Each point is reached from the start by the listed moves, each made once or not at all, plus a little noise. Is the number of moves made odd or even? Then give how often each move was made.

Moves:
(1): [-1.76  3.17]
(2): [-1.96 -1.20]
Start: [1.12 1.04]
Points:
[-0.69  4.13] -> odd (1, 0)
[-2.45  2.98] -> even (1, 1)
[1.24 0.99] -> even (0, 0)

Moves:
(1): [ 1.47 -0.66  0.38  0.61  1.04 -1.03  1.57  2.22  0.10  1.10]
(2): [ 1.41  0.94 -0.99 -1.23  1.23 -0.31 -0.67 -2.76 -1.84 -2.35]
(3): [ 0.06  0.46  0.13  1.22  0.80  0.29 -0.25  2.27 -0.54 -0.21]
(4): [ 0.38 -0.26  0.77  1.26 -0.66  2.95  2.22 -0.08  0.96  1.27]
(5): [-0.09 -0.20  1.11  1.03  1.97  0.22  0.01  0.05  2.05  0.98]
(6): [-2.84 -3.43  0.36 -1.37  1.02  3.57  1.28  0.69  3.13 -0.97]
(7): [-0.42  0.88 -1.61  1.85  0.50 -1.52  2.37  0.45 -1.54  1.46]
(8): [ 0.78 -2.55  0.27  3.04  0.60 -0.71 -0.33  2.41 -0.35  1.85]
(9): [ 1.04  0.07 -2.91  1.50 -0.83  0.66  1.67  2.23  2.82  0.77]
Start: [ 0.26 -0.15 -0.44 -1.06 -0.47  0.41  1.41 -0.45  0.63 -0.63]
Points:
[ 2.75  1.27 -1.38  2.43  5.02 -1.91  4.46  1.69 -1.21  0.31] -> odd (1, 1, 1, 0, 1, 0, 1, 0, 0)
[-2.24 -5.25 -1.39  2.37  1.65  1.78  4.72  3.10  1.79  1.72] -> odd (0, 0, 0, 0, 0, 1, 1, 1, 0)
[ 2.83 -3.46  2.23  6.17  3.33  2.14  4.62  6.46  2.92  4.47] -> odd (1, 0, 1, 1, 1, 0, 0, 1, 0)
[-1.96 -2.72 -4.51  0.86  0.13  3.25  6.69  2.91  4.96  0.57] -> odd (0, 0, 0, 0, 0, 1, 1, 0, 1)
